Each row of a before or after table is a point. One or more steps were done to the points. Then noise was added and the rows were shuffled. The steps act on how far a point lies along the listed directions, d1 being the first. Name the steps. A step turns or swaps two directions, mirrors them in a line or flattens them onto one, adds a multiple of one to another, or multiplies one. Angles are multiples of 10 degrees, from the lower direction toward the higher: turns from -170 to 170, lines from 10 to 170 but not 90. Use the fewest steps. Two steps may share a direction if one is a turn and the other turns, adds or multiplies; they go together, in the order done. Otherwise the lowest direction goes first.
In the rows, 128 means zero.

Directions:
(1): [190 108 129]
(2): [132 146 190]
(3): [109  69 146]
Before, 13 rows:
[[129 137 103]
 [120 123 105]
 [141 146 129]
 [155 106 101]
 [135 110 130]
 [140 106 169]
 [168 160 157]
 [134 119 153]
 [167 126 125]
 [134  94 157]
 [144 107 128]
 [116 137 135]
 [ 99 119  98]]
After, 13 rows:
[[109 118  65]
 [132 148 148]
 [138 122  26]
 [125 115  58]
 [138 110 124]
 [ 95 143 249]
 [134 100 120]
 [143 135 194]
 [156 130 232]
 [118  73  50]
 [107 133 148]
 [107  97 136]
 [162 117 187]]
Steps: swap d1 and d3; multiply d2 by 3

Directions:
(1): [ 60 112 142 120 103 164 155 187]
(2): [109 130  95 119  81  74  65 155]
Before, 11 rows:
[[149 120  99 146 100  65  76  86]
 [105 128 149 141 159 179 188 148]
 [107 110 134 133 110 127 119 129]
 [180 143 142 131 190 158 184 118]
 [ 84 126 107 113 110 132 113 166]
 [ 95 106 155 109 121 173 159 166]
 [170 123 132 143 173 140 176  96]
 [236 135  83 137 130  31  66  31]
 [221 149 126 157 173 129 156  37]
 [ 99 136 145 130 163 165 193  91]
 [111 139 105 124 104  99 101 155]]
After:
[[ 91 131 119 122 108 128 129 170]
 [209 154  85 147 126  62  82  57]
 [ 84 125 121 115 131 168 147 159]
 [148 123  62 119  54   6  20 120]
 [187 130 110 139 160  96 130  88]
 [140 146 130 137 175 132 174  55]
 [ 96 109 100 140  72  76  80 137]
 [153 139 142 146 181 164 178  98]
 [206 153 116 130 181 111 137 103]
 [108 108 141 131 119 139 135 126]
 [134 112 165 118 154 180 174 126]]
Steps: turn d1 and d2 by -50 degrees

Directions:
(1): [154 172 117 199 126 159 108 160  74  81 141]
(2): [148 131 159 106 180  82  85 160 170  67 150]
(3): [ 77  84 141 157 173 193 134 158 159 113  89]
Before, 14 rows:
[[138 131 139 130 145 116 114 143 130 113 147]
 [136 145 105 145  77 133 147  92  86 163 124]
 [126 123 135 111 148 113 128 132 150 113 136]
 [147 154 116 148  93 138 135 137  97 143 133]
 [133 141 133 130 112 125 121 116 115 127 128]
 [145 141 122 116 118 115 131 121 124 119 125]
 [133 145 128 169 129 158 128 154 112 101 117]
 [135 135 142 105 133 103 129 130 146 131 125]
 [129 121 137 108 137 104 116 130 153 124 135]
 [128 108 138 119 138 117 112 140 148 101 133]
 [114 108 133 154 155 168 120 159 144 112 115]
 [130 140 139 108 129 110 122 119 132 128 135]
 [136 125 131 115 126 110 139 119 141 139 130]
 [140 154 129 168 148 144 121 161 113  87 136]]
After (14 x 11):
[[ 53  54 142 187 191 249 137 182 168 113  67]
 [202 189 132 111 106  38  89 118 101  91 179]
 [145 153 129 101 103  97 131 100 118 147 141]
 [110 136 116 180 129 184 148 149  99 124 110]
 [123 122 121 107 107 114 136 110 135 160 128]
 [139 142 131 102 106  98 145 112 127 157 126]
 [148 135 128 108 117  92 136 113 134 143 140]
 [109 124 130 182 142 189 135 164 120 101  99]
 [166 158 114 104  97  91 128 107 109 130 138]
 [152 156 133 120 102  99 111 110 108 124 142]
 [125 128 122 133 113 135 140 119 108 155 134]
 [184 180 124 130 100  88 109 142  98 116 164]
 [113 115 125 118 126 138 149 116 134 146 120]
 [103  93 123 131 117 156 143 122 134 140 111]]
Steps: mirror d1 and d2 in the line at 170 degrees; multiply d3 by 3

Directions:
(1): [131 171 134  78 161  83 119  94 129 112 201 136  62  90 177 137 140 179]
(2): [132  95 142 156 144 190 102 120 129  82 171  86 175 109 197 176 180 106]
(3): [ 95  67 117 149 170  96 130 127 107  64 151 187 143  61  99 107  87  97]
(4): [154 144  97 151 161 149 125 193 118 168 108 108 162  59 170 101  82 192]
(5): [118 131 158 122 183 134  62 158  84  74  59  93  78 146 101 162 122 151]
Before (13 x 18):
[[120 126 136 122 139 119 116 121 125 108 125 148 118 112 129 134 123 132]
 [132 121 113 130 121 117 153 131 125 132 162 141 161  91 143 112 121 138]
 [137 122 118 139 139 142 139 137 121 123 139 125 145 108 136 115 132 130]
 [128 117 128 129 158 111 117 151 114 117 127 138 112  82 133 108  92 158]
 [135 136 128 133 115 143 128 128 136 146 151 107 142 115 160 126 137 137]
 [130 152 137 121 130 130 128 123 130 133 128 127 110 120 142 133 141 140]
 [133 137 139 121 136 131 117 131 114 108 130 120 121 135 131 138 137 132]
 [129 121 120 134 142  98 156 124 126 130 143 163 136  96 132 101  92 120]
 [124 104 112 146 107 148 143 134 137 131 133 139 163 138 129 120 136  99]
 [118 112 134 111 136 108 142  88 130  82 185 165 111  98 137 134 126 107]
 [140 153 129 112 107 119 152 109 147 150 150 133 130 143 142 127 143 131]
 [138 125 112 144 141 141 128 143 123 131 135 130 140 100 147 120 115 134]
 [131 134 116 120 121 129 139 146 131 134 115 130 133 137 109 121 117 131]]
After:
[[126 160 141 104 151 109 119 114 123 115 149 134  81 101 151 136 139 156]
 [135 100 108 173  86 185 143 170 136 162  70 113 196 171 108 117 129  92]
 [138 141 111 129 123 120 140 135 128 153 124 142 120 123 123 107 109 136]
 [141 137 114 131 125 131 148 139 126 146 123 128 135 126 120 105 124 137]
 [132 135 132 118 149 119 121 131 112 104 148 132 120 107 139 130 125 141]
 [123 135 129  95 130  71 146 102 136 130 177 169  81  96 130  99 108 149]
 [139 150 130 110 109  98 166  95 146 154 164 149 118 136 147 115 127 120]
 [146 169 127  78 142 105 147  77 147 119 248 139  90  67 222 141 148 170]
 [136 159 130 116 129 121 118 138 124 150 127 107 106 118 144 121 121 165]
 [143 169 145  97 138 121 119 113 131 126 146 109  97 142 160 152 156 158]
 [125 117 123 130 110 141 138 142 130 123 103 127 143 158  92 130 126 104]
 [124 135 132 113 136 110 127 107 134 115 159 155 116  97 150 130 129 140]
 [143 161 121 104 103 106 156 122 134 161 154 126 126 127 141 116 133 159]]
Steps: multiply d1 by 3; turn d2 and d4 by 80 degrees; turn d3 and d5 by -70 degrees
